Every row gives one point. Examples show where two turns around zero, p and q, send a point. Where does a point land after both, in the order given? Backwards means that the second turn is done in reverse. Each puzzle has new turns, and all numbers are rounded.

Turn p:
[-17 -11   6] => [-21  -4   2]
[ 13 -15 -32] => [ 17 -32 -10]
[-24  62   6] => [ -2  55 -37]
[ 12 -26  11] => [ -2 -15  26]
[ 5 14 -2] => [10 10 -6]
[ 10 -24  11] => [ -3 -14  25]
Turn q:
[ 46 -12  13] => [ 46 -14  10]
[-10  17 -38] => [-11  24 -34]
[-17   6  20] => [-17   2  21]
[-18 -11   6] => [-18 -12   4]
Where do these land?
q, then p: [-3 18 -5] => [  4  14 -12]
p, then q: [-23 -13  18] => [-31   0  10]
p, then q backwards: [-19 -24 -31] => [-15 -39 -13]
q, then p: [-7 24  8] => [-3 26 -5]
q, then p: [52 -5 10] => [41 -5 34]

Turn p:
[-12 -61  26 -16] => [ 17 -61   2 -28]
[ -9  38 -24  38] => [-24  29   4  46]
[ 11 -28  -8  -6] => [ 24 -17 -11  -2]
[ 7  0  9 11] => [ 5  1 15  4]
[ 21  27  -6 -12] => [ 5 35 -4 -8]
[-14  22  24  -7] => [-26   9  16 -18]
[ -4   1 -21  -9] => [ -1   4 -22   4]
Turn q:
[ -3  15  16 -51] => [-10  39  -9 -38]
[ -7 -23 -15  14] => [-12 -26  -6  12]
[-10  21   5  16] => [ 4 11 21 15]
[ 22 -23  -5  36] => [ 22 -40  -3  16]
[ -6  21   1 -31] => [ -9  34  -6 -12]
[-23  14  30   9] => [-4  9 40 -7]
[ 26 -26 -32   6] => [  7 -27 -38  13]
Where do these land?
q, then p backwards: [ 26   4 -62  29] => [ -5 -22 -64  29]
q, then p: [-12  -7  21 -31] => [-19   4 -18 -30]
p, then q: [20  3  5  8] => [20  6  5 -5]
p, then q backwards: [-16  15  13  -5] => [-22  -5   4 -12]
p, then q: [-18 -15  22  -1] => [-16 -15   1 -23]

Turn p:
[-18   0  -7  26  11   9  18  -8] => [-15  17  -5  10  25  12   5 -15]
[-14   1 -14   5  10  15   2 -30] => [ -1   9  -3  -8  14  15 -15 -29]
[ -9  -3 -16  -6   3 -10  27  -1] => [-13   4 -19  -4   5 -14  14 -16]
[ 15   8 -14  -3  19  18  28   0] => [ 15   9 -24  -9  11  13  24 -10]
[ 20  -4  -7  11 -18   8  21   4] => [  6   2 -13  22 -14   8  20  -7]
[  2   2  28 -15 -13 -26 -38 -11] => [  6  -7  40 -10 -22 -21 -25  12]
[  5  -2  21  -2 -11 -23 -38   0] => [  6  -6  31   4 -15 -18 -24  20]
[  3   4 -40  15   8   8  11  12] => [  0  13 -42  12  11   6  -2  -1]
[ 11 -18  25  -8   5 -10 -17  15] => [ 12 -23  21   3   2 -14   2  21]
[ -4 -11 -14  -8 -10  21  11  14] => [ -9 -19 -22   4  -3  14   8  -3]
[-11  24  38 -14  -6 -10 -24   5] => [ -9   3  37 -24 -15  -1  -7  27]
Turn q:
[ -2  -6 -15   2  -6  12  -3  18] => [  5 -10 -16  -4  -4  15  -4  10]
[ 18   5  -8  15  15 -16  -8  -3] => [ 16   9  -9   5  18 -19   8   5]
[-13  31 -11  12 -14   8  -9  12] => [-11  22 -26   6  -1  14 -19   5]
[-12  -3 -11  11  34   9 -11 -21] => [-15 -11  -3   3  42  -2   7  -3]
[ -5  -1  -6 -76 -10   5   3  14] => [-10 -10  19 -67 -28   5 -18   4]
[ -2 -12  10  16  -1 -23  15  -5] => [ -1  -3   2  20 -11 -18  19  -6]
[ 14   7  -8  15   5   2  14 -12] => [ 11  11  -7   6  11   3  15 -15]
[  4  -7  -4  -1 -15  -1 -10 -10] => [  8  -8  -1   3  -2  -4 -15 -11]
[ -2 -13  52   6  -6   5   8   8] => [ -3   1  40  28 -21   7   6  13]
Where do these land?
p, then q: [-42 -14  -9 -11  -7   0 -14  20] => [-29 -37  -9  -1   1  -7 -11  19]
q, then p backwards: [ 17 -12   3   8   0 -22   2  -9] => [ 21 -14   3  -2   3 -19   6  -5]
p, then q: [  7  18  14  21 -14   5   1 -13] => [-2 25  8 16 -2 19 -9 -5]
q, then p backwards: [  5  21 -49 -10 -16  11   5 -11] => [ -7  13 -41 -20  16  20   9 -22]
p, then q: [ 20  13   2 -10  50   9   3  -6] => [ 22  17  16 -40  15  -1  19   7]
p, then q: [-21   5   3   8 -16 -21  10 -19] => [-28  12   4  14  -3 -14 -12 -14]
q, then p: [  5  10  12 -10  38 -12   3  40] => [-20  -4 -18 -15  -4  -9  36  35]
p, then q: [ -3 -17  18 -16 -16  16  -4  16] => [  2 -30  10  10 -18  13   6   4]
p, then q backwards: [ 1 -8  8  4 -5 14 10 -3] => [-2 -9  3  6  2 12 13 -5]
p, then q: [ 20   0   4  -9  -2  18 -17 -10] => [ 28  -5  14  -1   0  11 -11  -1]
p, then q: [ -9 -15  -6  25 -12 -17   2  -5] => [-13   5 -11  29  11 -13   0  -2]

Turn p:
[ 12 -14 -11  15   8 -14  24  20 -23  -6  -5] => [ -2  -7 -14 -15  -3   4  27   2  -8 -35  -2]
[-19 -18  19  -3 -19 -20 -16  10  17  16 -14] => [-32  -9   4  -8  13  -9  -2  -5   9  21 -30]
[ 14   6 -20 -16 -20  14 -20 -27   2 -20  25] => [ 14   7   0   5 -39  -4 -33  12  16   8  16]
[  6   5  -2  11 -20  10  20 -19 -22  15 -19] => [ 20   4 -10   8 -20   4  17 -29  -7   0 -18]
[ 18  15  -3 -19 -15 -16   7 -22  15  20  -1] => [ 26  12  19 -11  -9 -23  -4   0   3  14 -20]
[ 19  28  21   8  17  13 -23   2  16 -11   7] => [  9 -13  21  32  12  -3 -20  20 -16   1  11]
[-25 -10 -19 -18  25   0  12  15  17  20 -18] => [  5   3 -13 -31  42   2   6 -12  10  12   8]
[  3 -21   9 -13  12   9   6  -9  -3  -3   0] => [ -2 -11  12 -14  -7  11   8  -7  -1   9  16]
[ 10  -1  24 -15 -15  -2 -16   7  -1   1   1] => [-13  -9  13  -3 -10   2 -15   7 -16  12 -15]
[-26   5  12  22   8 -10  20   8  -9 -18  22] => [-23  27   3  16   6  16  22  11   3 -18   8]
[-19  -6  -6  11   2  20 -13  16  23 -23   3] => [-11 -11 -16  15  16  19 -11  18  22   7  12]
[ -8  12  -9  16 -13  -3  -6  19 -21 -16 -15] => [ -8   1 -22  12   1  12 -11  -5  -3 -28 -16]
[  0   4  -4   1  26  -7   2 -16   4  11  -3] => [ 10   3  13  -1  14 -16   7 -13   2  -2  16]
[ 17  -6 -10  -2   3   6   4  -3 -16  14  17] => [  8   2  -9  -9 -18 -12   8   2 -16   0  14]
Turn q:
[  3   3  15   5 -15  16 -19 -11  16   3   6] => [ -2   1   6   8 -25  13 -16  -9  -2  -1  16]
[-15 -20 -23  -4  -2 -35   1  17  15   5  11] => [ -8 -15 -15  -3  -2 -32  -3  24  25  14 -10]
[-11  13 -23   0  20  -9 -13  -5  -8 -21 -23] => [-23   9 -23   6  19  -7   3  -4  -4 -26 -14]
[ 10 -38  11   0   1  36   3  11   2  27  11] => [ 11  -2  40  -8  12  19 -23  11  18  18  19]
[  0   6   0  -6  19 -24   5   9  23  11  16] => [  7  19 -14   2  -8 -24   8   6  20  16   4]
[-23  23  -3 -11 -16  14  26   7  -7   0 -10] => [ -1   9   0 -12  -6  14  12  27 -31  -1 -15]
[  8  -2   9  -3 -10 -12 -11   5 -26  -2 -15] => [ 11 -15   5   6  10 -10  -9 -14 -17  -7 -15]
[ -9  10  18  -5  36   4 -13 -32  12 -39  16] => [-24  26   0  -9 -12 -14  22 -28   5 -32  31]
[ 10  -2 -25   1 -14 -11  19  38  15  10   0] => [ 22  -9 -13   5  -1   4   1  35  22  12 -23]
[ -1   4   0  30   4  -4   3   0 -21  -7 -12] => [ -6 -12   1  23  19   4  17  -6 -11  -4  -4]
[ 18  -7  -4   5   0  13   7 -12 -21  -4   8] => [  8 -14   4 -11  16  17   7 -14  -1  -1  10]
[ 12  -3  18  -3 -19  -6   9  18  -4   7   5] => [ 28 -11  14   2 -11  -4   0   4  -4   9  -7]
[ -7  -5   9 -11   5   6  -4 -37  19  -4 -16] => [-31  16   7 -13 -16   6  -5 -24   2   0  -4]
[  6  18  -2   3 -10  12 -12 -11 -14  13   2] => [  6  -1 -11   3   3  16 -12  -9 -21   4  11]
Where do these land?
q, then p: [ -1 -10  15  76  -7  11   4  -3   5 -10  18] => [-20   1 -14  31 -11  10  63  17   8  21  14]
p, then q: [-25 -11   6  -7   1   5   3 -11  -3   4   7] => [ -8  13  -5  -7 -10   6   0   6 -13  16  13]
p, then q backwards: [  9   0   3  -5   4  -1 -16  62  -7   6  -7] => [-28   8 -39 -10 -18   3  -6   1 -37  -2 -13]
q, then p: [-12   5   4  -8  -4  -1  11  -8   0 -26 -11] => [ -1   9   4  -7  -4  27  -1  -9   7  -9 -12]
p, then q: [ 12  -8  18 -14   4  -2   7  -9  -4   5   0] => [ 10  -2  18 -11  -4  -3  -2  -8 -14   8  -2]
q, then p: [ -1   5  13 -11   1  14   9 -12   8  13 -11] => [  8  10   4  11  -1   5 -12 -12 -17  12  -8]
q, then p: [ 5  8 -5 11  8 12  8 -4 -6 11 -2] => [ 11   3  -6   8   5   1   7  -3 -11   4  15]
p, then q: [  5   7 -10 -14  12 -22   6  -3  24  13   6] => [ 21  22  -5   0  -5 -25   3  -9   8   3 -10]
q, then p: [ 10 -17 -18  -1 -45   6  -3   2   4 -11  -8] => [-13 -37 -17 -12 -10  17  -9  -5  13  19  -2]
q, then p backwards: [ -2   2 -29 -16   1  14  11   0   0 -31  11] => [  2 -19 -22  -2   6 -13  20  26  -7 -18   0]
p, then q backwards: [ -3  14  12   0  -1  -3  13  -4 -14  14   4] => [ -3  18  18  -3   8   1   8  -5  -5   2 -11]
p, then q backwards: [  6  -4 -19   3  14  -9  11  -5  -2   0 -11] => [ 15  -2   0  -9   9  -4   1   3  -7 -19  12]
q, then p backwards: [ -4   8   9 -13  12 -24 -64  -6  -5  13   4] => [ -6  23 -27   4   8  -2 -54 -14 -22  19   3]

Turn p:
[ -1 -22  56  12   6   0  -2  10   3   7  -2  -7   6   5] => [-22 -13  10   4  31   3  -4  38  25  -6   7  -4  11  -7]
[-15  -4  -5  13   8  15   6 -12   5  -2  11 -13 -22 -16] => [ -8  11 -10  -6   8   2   9 -15   7 -25  11  -3 -21  -1]
[ -3  16  -1  14   3   5  -9   4 -20   1   3   5  -4 -20] => [ -4  20  -3  11   5 -11  -5  -4 -14  -1  10  -5  -6 -18]
[ -8  -2   5 -41   3  14  10  11 -12   6  12   8   6  14] => [ 16  -2   5 -38  -5  18   1  13  -4  16  11   5   8 -10]
[-18  -3  -6 -19   2 -33   8 -15  11   3   2   5   7  10] => [-12 -16  18 -26  -6  -9   7 -15  -1   9 -21   1   5  11]
[ -8   8  -8  18 -29  13 -17  10  -5   4  11 -10 -10 -17] => [ -9  19 -10  13 -19  -6 -19  -8   5 -10  26 -15  -5  -3]
[ -9  15  -9  17  -6  -1  -2   8  10 -26   7  -1   8  12] => [-12  19  -6   9 -14   6   6  -3  -9 -12  -7   0  22  14]
[ 11 -19 -15 -15   3  17   9 -23  12 -13  -1  27  12 -34] => [ 15 -25 -17  -2 -15   3   6 -16  -1 -18 -16  19  -8 -39]
[-14  14  -9  17 -17  12   0 -15 -12   9  -7  18   4  14] => [-20  17   1  10 -14  21 -10  -9  -6  18  -7   2 -13  -6]
[ 17   5 -12 -19  16   4  -4  11  10 -11   2  11   7  -5] => [ 26  -3 -16  -8  -2  -8   2   2 -11  -2 -10  13  13  -3]
[ 76  12  -9  17   4 -36   5 -18  14   8  10  -8  -5  -8] => [ 21 -24   3  47  15 -38   4 -25   5  11   8  45   4  25]
[-15  -5   8 -14  10  -3 -22  -8  10  -4  -8 -12   4  18] => [  0  -5   1 -16  17  11 -11  -4   6  -1 -17 -19  14  12]
[ -8   5 -10  19   7  -7  -4  10  14  12  -6 -17  13  10] => [-15   2 -19   7   2  -8   8   2   1  11  -6 -16   3  23]
[ 13  16  -4 -38   7  -1  14   6  14  -5 -16 -10  -6  -8] => [ 42   4   3 -15  -3 -11  17  -2  16   7 -11   1   6   1]
[-17 -20  -2   7   9  -3   3  10  11   4 -20  17 -28  12] => [ -6   1   5 -11  -1   2  -7  24  -1 -15 -23  -1 -30  15]
[ -1 -16  21  15 -25   4   5  10 -65   7   3 -14   7  14] => [-15  -4  35  22   3  26  -4  22 -18  17  46 -22  -4 -11]
Turn q:
[-24 -17 -11  30 -18  -6  -1  16  21  30  20   9   2  -9] => [-27  -7  -7 -11 -29   7  -4  -5   5  11  30  29  17 -18]
[-16   0   6  -5  -6 -15 -28  24   6  14 -20  13 -39 -21] => [ -3  -8 -10  -5  -5 -17 -47   6 -14  10 -12  33 -13 -16]
[ -2 -22  -7 -10  11   7  -3   8   4   7  22  14   4  15] => [  4  11 -10 -11   5  15  -6  17   1   3  26  -6  13  -3]
[ -1  22  -2 -12  -8  10   4   2 -10  -8 -24  -9   8  15] => [ -4   2   2   4   3  -1  13  11  -6   4 -27  -3 -11  26]
[ 24   5  24  -5 -10   9  27  -7  -8 -19  -4 -12  -8  14] => [ 20 -15  15  12   7   5  14   0  11 -16   1 -10 -28  22]
[ 24   6   7  -2  -5  19  -3 -20 -20   7   6  -1  14  -3] => [ 16  -3  15  -2  12  26  14 -17 -11  -4  -9  -6   7   7]
[-12  -3  -9   7  10 -34 -22  19  -5   9  13 -17 -18 -11] => [ -6  -1 -16   0 -14 -22 -18  -9 -21  23  12  -6 -10 -28]
[-36 -24  -7  21 -10 -22 -33  14  -6 -16  -2   8 -18 -19] => [-39  -9 -30  -6   4 -20 -32 -13 -18 -10  11  12  -4 -21]
[ 11  12  -4  -2  14   8  12 -37   2  -8  -9  -5 -11   9] => [ 20  13   1   0  19  -5  16 -16  25  -1 -15  -4  -8   6]
[  1  -3  -3   0  -7 -29  -4   4  18   7  14  24  16  -6] => [ -2   9   9 -17 -26 -13 -12  -1  -4 -12  15   0  23  -4]
[  7  -3   1 -30 -18  17  20 -23   1  -3 -16 -23  13   5] => [  8 -16  -1  -3  -3  22  10   2  25  -2 -29 -23  -3  24]
[ -4  18  12 -10  17  11  32 -15 -22  -6   5   2   8  -1] => [  3   2  29  -8  21   3  27  11   9  -5 -10 -16 -12  -8]
[ -4  -4 -33  11  -9 -15 -14  28 -11 -10 -16   6 -30 -16] => [ -3  -6 -40   1 -10 -21  -7   5 -26  -9  -9  24 -13 -19]
[ 11 -18   9  14  22   2   6   1  10  14  -6   3  31   8] => [ 4 -8 12 12  8 -5 10  5  7 10 18 -3 39  8]
[ 6 17  8  0  0 13 -3 -9  1 -6  2 -5  8 28] => [ 2 18  9  7  8  7 11 -4  1  6  1 -5 -7 27]
[ 13  12   8  -5  16  24  10  -5  19 -13  17  -7  21  -9] => [  4  18  21  28  -1  19  10   5  15  -9  -2 -16  10  -5]
Where do these land?
q, then p: [-16 -30 -14  12   8 -32 -10  -9   3  -9  11  -6 -12  -2] => [ -4 -16  -5 -16  -8 -21   0 -41 -11  -9   4  -9   4   7]
q, then p: [ 19 -13   9   1  10 -13 -22 -30 -26  18  12  -1   8  13] => [ 13 -23  -1  -6  34  13   7 -25  -2  23  15   7   6  -6]
q, then p backwards: [-10  18  22   3  16  19   9   9  17  -2  13 -20   4  12] => [  3  10  19  21 -20   0  15  -3 -18  14 -19 -11  -7  12]
p, then q: [ -6  -7   9   2  -6  -1  23   6 -33  -1 -12 -11 -10   5] => [  3 -15  21  14   2  13   1   6   3   7  16   3 -27 -10]
p, then q backwards: [-12  -9  -7 -14  -6  -4  29 -14   9  30   1   3 -16  -1] => [-17  12   6   3 -21  -9  26 -12  -4  14   4  -9 -23  11]
q, then p backwards: [ 15   8  -2   3   4 -10  -3  -8   3  11 -19 -16 -21 -15] => [ 21   7 -14 -12   0  -7  -3 -15   8   7 -17  11   3 -14]
p, then q: [ -3  14  13   3 -25  -9   5  -5  37   1  -9  -1  -5  -9] => [-13   8   4   5 -26 -19 -15  -7  22  -6  -5  10   8  21]
q, then p backwards: [ -6  13   4  13  19  12  -7  -9  -9   4 -22   0  12   9] => [  7  19  12   9  21 -20   4  -8   0   1  -5  -5   8  12]
p, then q: [ 13 -19 -20 -14 -17   6   5   7   5  -4  -2 -15  -6  10] => [ 15  -5 -15   5  -6  21   2  -5   2 -10  18  -1  -5  22]
q, then p: [ 16 -10   1 -15   4  -8  28 -20 -31   9  -8   0  17 -10] => [ 26 -34   7   0  11   6  29  14  12  -3   4  -5   5  -5]
p, then q backwards: [-6 19  5 28 17 -9  4 19  3 -9 14 18 10 16] => [-17  15 -18  11   5  11 -17  20  -1  -5 -14  19  19  10]
p, then q backwards: [-18   7 -20 -13  14  -2 -22 -16  -2 -18   8   0 -20  11] => [ 10   8   3 -11 -18  -5 -28 -27 -17  -6   6  16   1   0]
q, then p: [  3  -4 -10   9 -16  28   1  17  -3 -28  -1  24  -3 -26] => [  2  21  -3  11 -15  12   7  11 -28 -33 -14  -1   4 -21]
q, then p: [  4  25 -15 -14 -33  21 -11  29  10  24   2 -12  28 -10] => [ -7  16   1  19 -32  33 -14  23  11  24  11 -20 -11 -20]
p, then q: [  8 -13  24  -5  12   0 -29  24  16 -26  12  38  14  -4] => [-20   1 -10  11   3 -13 -12  22 -42 -24 -13 -10  33   0]

Turn p:
[ 21   7 -21  -6   4   4 -12  -3 -26   1   1   3  -6   2] => [  5 -25 -11  -7   9  -8 -17   1 -19 -10   4  -5   6   7]
[ 42  -6 -16   3  16   7  27 -10  14 -27  -9 -21  15 -17] => [ -1 -11 -24  16  -6   8  30 -21  -1 -41 -10 -32   5   3]
[ 19  -4   6 -38   5  11  17   3  -2 -17 -13  12   4 -34] => [  8 -16 -12 -17  14  18  17 -36   5 -14 -27   8  11  -8]
[ -8 -26 -40  18 -20 -17   1   0 -14   9 -25  -3  12  -1] => [-18 -25  12  42  -8  -5  -7  13 -25   5 -16   0   3 -16]
[ 13  22   6 -11 -14 -12   2  23 -11  16   9  11   3 -17] => [ 36  -1  -4  -6  10 -12   5  -3  -9  13  -8  13  20   1]
[-10  -2  14  25  10   3 -28 -19   4  -6  15  17  24   6] => [ -9  27   1   6   5   5 -28  19  19 -20  17   5  12  -8]
[ -4   8  13  -3  -9  -6  -1  15  29  18 -30 -27 -10  -4] => [  3  23   0   5  -9  -6  13  -1  -2  23 -36  -9 -21  16]
[  0   3 -12 -10 -16  -5  -8 -16   1  20  24 -13   7  18] => [ -7   1   2  -1 -26 -24 -16  -6  -6  12  15  -3  18  10]
[-16   1  14  13 -17  26   6  -2   4 -17  13  -6 -13   7] => [ -5   6  -5 -16 -22  26   9  17   7   9  16   3  -6  -1]
[ -4  16  21   3  27  24   4 -22 -11  -6 -12  15  23  23] => [-26  25  12 -23  25  11   1   6  -7 -30  14   2   9  11]
[-18  18  10  -4   9  20  -4  32  30  15 -22 -13  10   1] => [-14  26  -7  -9  17  -5  22  17  14  26 -30  -9  -1  15]
[  3 -33  -8   2  -3 -10  15   3  16  10  -7  13 -22   5] => [ -1 -16  16  28   1  16   1 -19   7  18   3  -4 -15   6]
[ -2 -12   8 -11  -8  -5 -15 -26 -19  10 -14  27 -25  21] => [ -5  -9  26  -7   4  14 -38 -12 -16   1   8  20 -15  14]
[-18  12 -11  20  10 -20   7   6  10 -20  16  -6 -19 -26] => [ 13  -3 -24  15  -4 -13  18   9  16  -2  13  15 -28 -20]
[-26  11   1  -5  -4 -19 -10  30  -8 -27  22  -8  11  36] => [  4 -12  29 -22 -12 -30  10  39  26   0  10   3   3  -6]
[ 11 -15  15   4  10  -2  -2 -13 -19  21  32   0 -13 -20] => [ 20   8 -11  -3   4   3 -22 -25  -8   9  28 -10   1 -23]
Turn q:
[ -3   6  15  -1  -1 -35  -5   1 -10  -1   8  -1 -10 -12] => [-13  17  12  -7   0 -13   5   0  -5  11 -19  -7 -15 -18]
[ -9 -10  -9  19   9  -2 -29  14 -18  37 -11  -8  -7  -5] => [ 31  17   3 -14 -20   1  -4   4   0  30 -19  19  12   7]
[-32  11  -7 -12 -25  -9  -3   7 -10 -27  20  -4 -10  18] => [-16  24  -3  -3  -2  19 -15  26 -16 -15   5 -17 -28   2]
[ 30   4  20  11  16   7  -7 -15 -31  -6 -23  -8   5  -8] => [ 12  -1  30  27  -4  -2  17 -19  -7  -9 -19  11  24 -12]
[  0   3  -3   3  12  -9 -35 -22   8   5  14   8  -5   8] => [ -3  17  11  -4  12   9 -25 -15  17   9  -4  21  -8  -5]
[  9 -10  -3 -31 -10 -19   3  -9   9 -21 -10  18 -17  -8] => [ -7 -21   5  -9  12 -13  -6  12  -2 -20   0   6 -23 -30]
[ 20 -25  22   1  13  15  21   1  29  19 -17  -3  -3  40] => [ 12 -29  26 -13   3 -12  21 -15  15  -3  35  11  -1  35]
[  0  15 -17  18  -5  -1   6  12  -7   8  15  -8 -23  -2] => [ 12  12 -16  15  -2   9  10   9   3  21  -6  -7 -20   5]
[-12 -12 -10 -11  13   6  18 -34   8   2  35  -2 -10   8] => [ -2 -14   4  -5  29  26 -18 -16  -1  17  20 -20 -15  -3]
[ 26 -10  21   3  -2  12  -5   6  23  -1 -24 -35   8  -4] => [  8 -14  23  10 -23 -19  11   1  35 -11   8  -8  22   5]
[-40  36  -9  27 -20  12  16  25   3   0 -23 -22   9   5] => [-13   3 -29   9 -47  15   8  14  -5  -5 -18 -18  -1  42]
[  6   4  -1 -18  18   4  -1  13  -7 -14   3  16  11 -25] => [-13  -5  -9   2  23  -5   5  15  -5  -3 -12   5  24 -17]
[-10  -8 -22  24   5  15  30   0   1 -17  19  20  30 -13] => [ -9 -10 -37  21  20  -9 -17  -9 -27   6  10 -17  18  15]
[ 13 -14  22 -10  -9  17  18  -2   2   8  -2  36   1  -7] => [-10 -19  -5  -4   4 -10  18  -8 -18   0  31  20   9 -16]
[  3  12 -19 -23 -14 -15 -27   2   0  10  -4  -7  20   5] => [ 11  23 -13 -24  -3   4  -9  -1  18 -26 -13   2   2 -10]
Where do these land?
p, then q backwards: [ 23  -6   7  10  17 -13 -18  14 -16   8  10  -8  16   1] => [ 12 -26 -16  -8  -2 -10   0   0  -8 -16  11 -20  16  -7]
p, then q backwards: [-19 -13   0   1  -8  11   5  -4 -24  -4  -1 -18 -23  -6] => [-22  -5   6 -12 -17  -6  10 -12  -6  10   1  11 -23 -13]
p, then q: [ 11   5   3 -14  -1  16   1 -11 -11   4  -8 -12  12 -17] => [  8  -7  -4  -1  -1  15  -9  -3 -10 -22 -17  -7  10 -10]
p, then q backwards: [ 23 -13   8   4  14  21  15 -18 -11  26  -9  -2 -10   0] => [-16   0  -1   5   0   3  24 -24 -19   0  26   3  16  14]
p, then q: [-13  -1  14 -13 -11 -20  11   5 -11   8  46  28   7  13] => [-26  19  -6 -14  22 -20   7 -29   9   8  26   2  12 -23]
p, then q: [ -8  23   0  20  20  16   9   1  -2 -26  10 -11   1   4] => [ -7  -4 -18   4  23   4   7  31   0   0   1 -24 -11   6]
p, then q: [ -8 -11   6  -5 -10  -1   9 -23  -8 -27   3 -11  -5  27] => [-19   5   9   0 -13   6  -4  19 -12  -7  29 -11 -10 -17]
p, then q: [ -9  32 -11  23  -7 -44   6   0  19  24  19  14   9  -4] => [ -9  30 -21  12  16 -34  16 -30  -5  12 -12  12 -26  12]
q, then p backwards: [-17   1   8  -1   1  -1 -14  10 -20  -5 -18  19   5  -2] => [-10  17   0  -2 -22   3  -3 -13 -16   1 -17   1  13  -1]
p, then q: [-14  -5   6  -6   6 -22  12 -10  -3 -42 -13  -7 -44 -11] => [  1 -35   9  17   1  -1   0  22  -8  13  21  13 -35 -30]
q, then p: [ 26   2  -1  15  -9  13   8  16 -16  -8 -11  -5  -1  -3] => [ 18  -2   5  22  -3   6  19  12 -11 -15  10  -8   6  -3]
p, then q: [-13 -14  -2 -10  -4  -1   3   5  55  18 -16  -6  15  -6] => [-12 -18 -13  -7 -37   5  -2 -29  10   4 -10   5 -14  32]
q, then p backwards: [ 15  10  -7 -17   8  20 -17  21 -12   5 -19 -10  -1  12] => [  7  18  14   9 -16  -1   5  15   6 -27  -2  20  16  -2]
p, then q: [ 10  -8   1  -6 -12  22 -37  -8  76   7 -17  -5   5  -6] => [  5  -8 -19  -4 -43  18 -22 -10  35 -25  -3  23 -20  50]
q, then p: [ -7  -1 -29  -2  -2 -17   5   3 -15  13  24  34  15  -2] => [-11 -27 -20  -6  25 -29 -11  -9 -20 -12   4   7  -3   3]
